Each row of a before or after table is a point. The points were changed in one or more steps. Then noise was added and the rows were shuffled. The steps act on columns, c1 being the first. What was done? A step turns or swaps two columns, mirrors them in a line or flattens them onto one, adds a multiple of one to another, or multiplies or shifts one. Angles are multiples of 10 degrees, from the lower column toward the higher: turns from -170 to 170, lines from 10 to 170 but not 90. Use the fewest steps. Two steps may share a column if one is a turn and the other turns, adds or multiplies; they go together, in the order done. Otherwise the lowest column goes first.

Before (11 x 2):
[[ 1.5  0.8]
 [ 3.9  4.9]
 [ 5.4 -7.1]
 [ 4.5  2.3]
 [-1.6 -2.1]
 [ 1.1 -2.5]
 [ 3.6  3.8]
 [ 1.1  2.7]
 [-4.1  9.5]
 [ 3.8 -1.6]
 [-2.1 -7.5]]
After (11 x 2):
[[-2.2 -1.7]
 [ 0.8  1.4]
 [ 4.1  3.4]
 [-2.6  0.8]
 [-1.6  3.8]
 [-7.2  5.7]
 [-7.4 -2.3]
 [ 2.6  4.3]
 [ 5.0  3.4]
 [ 2.8  1.0]
 [ 9.6 -4.2]]
Steps: swap c1 and c2

Before (8 x 3):
[[  3.1  -1.6   3.0]
 [ -3.6   3.0   1.8]
 [  1.2   5.5   2.8]
 [  0.5   5.0   2.5]
 [ -2.6  -2.3  -0.2]
 [ -3.3   2.2   0.8]
 [ -5.3   2.8 -15.2]
 [ -2.3   1.6  -3.3]]
After (8 x 3):
[[-6.6  3.4  0.2]
 [ 0.1  0.7 -3.2]
 [-1.8  5.9  1.6]
 [-5.6 -1.3  3.7]
 [-2.6  5.4  1.0]
 [-6.2  2.1  0.8]
 [-5.5 -1.9 -1.9]
 [-8.3 -7.8 13.3]]
Steps: shift c1 by -3.0; mirror c2 and c3 in the line at 20 degrees

Before (11 x 4):
[[ -0.8  -7.3   4.6  -3.2]
 [  3.5  -4.3  -1.7  -0.8]
 [ -0.6  -7.2  -3.2  -0.1]
 [ -1.0   3.6  -3.1  -2.3]
 [ -3.2   4.6  -5.1   0.1]
 [  3.6  -1.2  -2.2  -0.5]
 [ -0.6  -1.7  -7.6  -4.0]
 [  8.3  -7.7  -5.6  -5.2]
 [ -1.5   3.1   4.5  -4.0]
 [  2.0   4.2   3.6  -3.0]
 [  2.1   2.3  -5.6 -10.5]]
After (11 x 4):
[[ -2.3   5.1   0.1  -5.1]
 [  3.4  -1.7  -0.4  -2.3]
 [ -1.9  -7.2  -3.2   4.9]
 [  2.4   2.1 -10.6  -5.4]
 [ -0.4   3.8  -2.4  -2.9]
 [  2.8   3.6  -2.9   3.6]
 [ -1.8  -6.9  -0.1  -3.2]
 [  2.6  -5.1  -0.9  -1.9]
 [ -1.0   3.3  -4.0   4.5]
 [ -0.8  -1.6  -4.3  -7.5]
 [  6.7  -9.0  -5.1  -5.5]]
Steps: turn c1 and c2 by -10 degrees; swap c3 and c4

Before (10 x 6):
[[-1.1 -3.8 15.3 -2.1  0.2  5.1]
 [-4.4 -1.9 -3.3 -1.6  0.3 -6.0]
 [13.8  3.9 -1.8 -7.6  5.1 -3.9]
 [-1.4  1.8 -1.9 -4.0 -1.5 -2.4]
 [ 1.8  2.6  4.2 -1.8  5.8  2.0]
 [ 0.9  3.5  8.6 -4.6  0.8 -0.3]
 [ 1.0 -1.3 -3.5  0.3 -0.4  5.9]
 [-4.9  0.9 -3.2 -2.0  0.8  6.8]
 [-0.6  4.0 -0.4  1.1 -0.1  3.2]
 [ 1.2  2.9  0.7  0.1  1.2 -4.5]]
After (10 x 6):
[[ 0.7 -1.2 -3.3  2.5 -0.6  5.3]
 [ 5.5  3.9 -2.3 -2.2  6.8 -5.8]
 [-0.4 -3.9 15.7  1.5  0.1  3.9]
 [-1.4 -1.6 -3.8 -2.3  0.9 -5.9]
 [ 1.0  2.6  4.3  0.8  7.4  1.2]
 [-0.4  2.4 -2.1 -1.6 -1.7 -2.9]
 [ 0.2  2.8  9.1 -0.7  0.7 -1.8]
 [ 0.2  3.0  1.0 -0.8  1.6 -4.2]
 [-2.0  1.5 -3.1  1.9  1.0  5.5]
 [-0.3  4.1  0.2  1.4 -0.3  3.0]]
Steps: multiply c1 by 0.4; flatten c4 and c6 onto the line at 70 degrees; multiply c5 by 1.3

Before (13 x 8):
[[ 5.4 -2.7 -0.9 -2.6 -0.2  0.0  3.7  6.1]
 [ 5.6 -3.5 -3.7 -2.1  1.7  0.1 -5.8  4.3]
 [ 4.4 -3.8  0.6  3.9 -2.3  4.7 -2.3  2.4]
 [-0.3  8.7  0.5  0.9  4.2  4.6 -0.2 -5.2]
 [-3.6  2.2  1.6  4.5  3.1  6.4 -0.5 -7.4]
 [-1.9  2.8  3.1  4.3  9.4  0.9  1.1 -5.2]
 [ 6.7 -6.5 -1.1 -1.1  0.0 -3.9 -0.1  4.8]
 [-3.0 -2.4 -8.1  0.4 -0.4 -3.9  1.3  1.9]
 [-2.6  2.9  1.5  3.4  4.5  2.8 -3.7 -6.3]
 [-5.0  4.2  3.3  7.0  0.8  2.8 -4.1  1.0]
 [ 4.0 -5.8 -1.9 -1.5 -6.1 -4.1 -1.3  1.5]
 [11.4 -1.8  2.0  2.3 -5.8 -4.1 -4.0  5.0]
 [-0.6  2.1 -8.5  6.3  6.9  0.6  3.8 -4.5]]
After (13 x 8):
[[ 6.9 -2.8 -1.1 -2.6 -0.2  0.1  3.7  6.1]
 [ 7.3 -3.4 -3.6 -1.9  1.6  0.0 -5.8  4.0]
 [-6.7  4.2  3.5  7.0  0.8  2.8 -4.1  1.1]
 [-3.4  3.0  1.5  3.4  4.5  2.7 -3.7 -6.4]
 [ 5.2 -5.7 -2.0 -1.5 -6.1 -4.1 -1.4  1.4]
 [-1.0  2.1 -8.5  6.3  6.8  0.6  3.8 -4.5]
 [14.8 -1.8  1.9  2.4 -5.9 -4.2 -3.8  5.1]
 [-3.9 -2.5 -7.9  0.3 -0.4 -3.6  1.2  1.8]
 [ 8.5 -6.5 -1.1 -1.0  0.1 -4.0 -0.2  4.7]
 [-0.3  8.8  0.6  0.8  4.1  4.6 -0.2 -5.1]
 [-2.5  2.9  3.2  4.3  9.3  0.9  1.1 -5.2]
 [-4.7  2.2  1.6  4.7  3.1  6.3 -0.6 -7.4]
 [ 5.8 -3.6  0.6  3.9 -2.3  4.9 -2.3  2.3]]
Steps: multiply c1 by 1.3
